Each point is reached from the start by the listed moves, each made 0, 1 or 2 times, or once backwards (-1), plus a little noise. Is the number of moves made odd or even? Then give how often each move was made.

Moves:
(1): [ -2 -21]
(2): [35 -1]
Start: [ 3 14]
Points:
[ -2 -26] => even (2, 0)
[36 -7] => even (1, 1)
[76 33] => odd (-1, 2)
[ 72 -31] => even (2, 2)

Moves:
(1): [10 11 -3 14 -8 14  2 14]
(2): [-2 17 -1 -6 -9 -8 13 26]
(3): [19 16  8  7  4 -5 -7 -4]
(4): [-10  -5 -11  10  11   2  -1   4]
(5): [  7  11  -4 -19   6   9 -16   0]
(6): [-16  10  11   5   4  24 -10   5]
Start: [  4  -1   4 -17 -11  -5   2  -6]
Points:
[ 35  38   0 -27 -30 -48  32  37] => even (0, 2, 1, 0, 0, -1)
[-23  41 -11 -15   1  95 -40  41] => even (2, 0, -1, 1, 2, 2)
[-19  -3  18   7 -13  10   7  -1] => even (0, 0, 0, 0, -1, 1)
[-57  21 -11  14  -2  57   2  58] => odd (1, 1, -1, 2, 0, 2)
[-31  22 -25  23 -14  47  15  67] => odd (2, 1, -1, 2, 0, 1)

Moves:
(1): [ 15   3  -8   2  16  11   5  -2   2 -14  -2   2   8]
(2): [ -6   2   5   4   5  -6  -2 -13  -3   2  -2 -16  -1]
(3): [ 15   4  15  -5   6  -3   0  -2   4  -6   5  -9 -13]
(4): [ 9 -6 -9  9  2 -2  1 -2 -9 -9 14 -1  6]
(5): [  7 -11   8 -18   0  -5  -4 -12 -18   1  15  -2  13]
(6): [ 12  -5  -5  10  19   9   1   8 -11   9  -1   9 -10]
(7): [  8  -7   7  10  -2   2  -4  16   9   2 -14 -11   4]
(8): [ 10   8   1  -2   2   4 -11  -4   3   8  -9  -6  -1]
(9): [  4   2  16  -2  16 -10 -15   2   1   2   2   9  -2]
(10): [ 12  -4 -10   0   7  -7   0   2   9  -2 -15   3   5]
(11): [-5  5  0  2  8 -4  1 -1  5  9 11 -1  5]
Start: [-3  5 -5  6  5 -1  6 -2  3 -3 -4  2  2]
Points:
[ 80  18 -17  -6  73  23  24  -2   8 -40   2  27 -18] => even (2, -1, 2, 0, 0, 1, -1, 0, 0, 1, 0)
[ 40  25  -4 -38  54 -19 -41 -50  16 -15 -54  12  41] => odd (2, 1, -1, -1, 1, -1, -1, 2, 2, 2, -1)
[ 31  -6 -24  18  17   4   1  14  52 -33 -95 -23  47] => odd (2, 1, -1, -1, 0, -1, 2, 0, 0, 2, -1)
[ 50   2  42  60  81  19   4  47  14 -11 -17 -23 -49] => even (1, 1, 2, 0, -1, 2, 2, -1, 1, -1, 0)

Moves:
(1): [  3   7   6   0  -2   3   4  -4  -8   9   4  -7   5  -6 -12]
(2): [  4  10   7 -16   8 -14   4 -11   7  -9  18  -5  16   5  -7]
(3): [-13   3 -18   7  -6 -10  -6  -5  -3  -3   0  20   3  -8  11]
(4): [ 7  5  7 -3  0  7  3  3 -3  6  5  1 -6  9  9]
(5): [  2  14  18  15  19  16   0  -9   1  -5  13  -4 -20   0 -17]
(6): [ -4  -7   2 -12  -1  -6   1  -3   5   7  13   3  -4  -1  -7]
(7): [-3  0 -6 -2 -2  0 11 15  1  1 -7  9 -3  6  1]
(8): [ -1   2   5   6   1  -1   4   3   1   0  16  -8   3 -12  -4]
(9): [ -1  -5   1  -8   5  17 -10  14  -7   5  -5  -4   6  10   0]
(10): [  3  -9  -2 -15 -18 -21 -13  -3  14   0  20  21  12   4 -20]
(11): [-10  -8  -4   1 -11   3   0  -4   9  11   2   0  11   5   2]
(12): [-2 13 17 -9  3 -9 -6 -2 16  1  0 -1  5 -5 -9]
(13): [  0  -5   7  15   6 -14   3 -10  -4   4  -9   7  10  -8   4]
(14): [ -6  -9  10 -22 -11   4   2   6  -8 -10   1   0   1  13   4]
Start: [ -4   1  -6 -10   5  15  12   3   2 -21   3  25 -13 -17  -9]
Points:
[-13 -32 -20 -25  -9 -37  12 -12   1   4 -13  88   0  -7  49] => even (-1, 0, 1, 2, -1, 2, 0, -1, 0, 0, 0, 0, 2, 0)
[-22   0  -1 -95 -87 -48  16  17  39  15  74  81  72  13 -36] => even (2, 1, 1, 2, -1, 0, 2, 1, 0, 2, 2, 1, 0, 1)
[-18   1 -17 -72 -31 -48  17 -20  41 -51  46  85  20  29   1] => odd (-1, 2, 1, 1, 0, 0, 1, -1, -1, 1, 1, 0, 0, 1)
